Each point is reached from the start by the listed moves, each made once or not at all, plus a little noise. Say if it took an odd or an even number of moves. Then give how often each move was made.

Moves:
(1): [57  8 -9  8  5]
(2): [  0 104  14 -29 -50]
Start: [-6 10 -4 -2 36]
Points:
[-10   8  -4  -3  40] => even (0, 0)
[ -8 111  12 -31 -12] => odd (0, 1)

Moves:
(1): [ 42   8   0  -1   8   3  -6 -17   8   7   2]
(2): [ -8  72   2  -6  -7  -3  -5   6   3 -15   6]
(3): [  6  -6  79  -6  -8  -7 -16 -18   7   7  -3]
(4): [  4   7   6  64  14  10 -20  22  13 -14   1]
(5): [ -6  -1   8 -12  32   4   8  13   9   6  12]
(6): [ -8  -7   2 -10   7  41 -10 -15 -14 -12   2]
(7): [  3   2  10  15 -11  16  42 -12   0   5   1]
(8): [ 24   1  11 -10 -12  19   9  37  -8   7 -33]
Start: [ 10   3   6  -6   4   7  26 -13 -26  34  20]
Points:
[  8  -5  93 -23  28   4  17 -19 -11  48  30] => even (0, 0, 1, 0, 1, 0, 0, 0)
[ 55  78  30 -44  29  71  22  13 -27  27   9] => odd (1, 1, 0, 0, 1, 1, 0, 1)
[ 38  85  34  45  45  79  34 -14  -7  12  44] => even (1, 1, 0, 1, 1, 1, 1, 0)
[ 79  14  27  -1 -11  46  70  -4 -26  52 -10] => odd (1, 0, 0, 0, 0, 0, 1, 1)
[ 41   6 121  47  18  50  49  29  -4  44  -4] => odd (0, 0, 1, 1, 1, 0, 1, 1)

Moves:
(1): [ 51 -18   9  -3 -18  18  17  -4  -9  -7  -9  25  19   5 -15  -6  11]
(2): [  6  44  10   3  -4  19  22   6 -12   4  15 -10 -14  -6  -4 -24 -14]
(3): [-14  -9  34   1   4  22  -8   5 -10  10   7  -1   7  12  -3  -2  15]
(4): [  2 -12 -15  33   6  19 -16  -7  18 -16   8   8  16  11   4  10   7]
(5): [  6  -6   4  -4  30  -8   3  -1  -8  -4   8  -7   9 -15   9 -14   2]
(6): [-15 -13 -18 -16  10  31 -17  -7   2  13 -17  -9  -4 -12   0  19  -1]
(7): [ -7 -23  -4  29  -9  -2  26   1   1   2 -17  -9  16  -7  -6  13   4]
(8): [ 16  -1   1  -3  -8   4   4  39  -9   7  15  11 -10 -13  13  15 -19]
(9): [ -3   9   5 -14   7  -9  -3 -11  30  10   6   2   6 -12  13   8  13]
(10): [ 16  -9   2   6  -3  -2  -4   2   4  47  -3   2 -11   0 -18 -13 -40]
(11): [ -4 -18 -15 -17  14  -4  19 -11  19   3  28  -2 -12  23 -11  13  24]
(12): [-12   1  -6  15  11   6  -2   1  -6  -7 -11  30  11   0 -14   3   6]
(13): [-18  -4   0 -13   8  -1   0  16  -2  -7   3  -9  49   7   6 -24  -4]
(14): [ 11   2   7  10  10  -1  13  17  14  -6 -17   1  -2  32  20   0   9]
Start: [-24  38 -16  -3  23  -9  13  14  -5 -12  21 -41  36 -10  29  13 -11]
Points:
[-10 -17   2 -16  44  37  21   1  40 -19  61 -11 121  37  23   8  55] => even (1, 0, 1, 1, 0, 0, 0, 0, 1, 0, 1, 0, 1, 0)
[-23  50  28  33  22  29  47  56  -5  61  29  -9  40 -36  12  12 -45] => odd (0, 1, 1, 0, 0, 0, 1, 1, 1, 1, 0, 1, 0, 0)
[-11 -23   9 -59  89  39  38  18  27   2  29 -42 112  26  47   7  61] => even (1, 0, 1, 0, 1, 1, 0, 0, 1, 0, 1, 0, 1, 1)
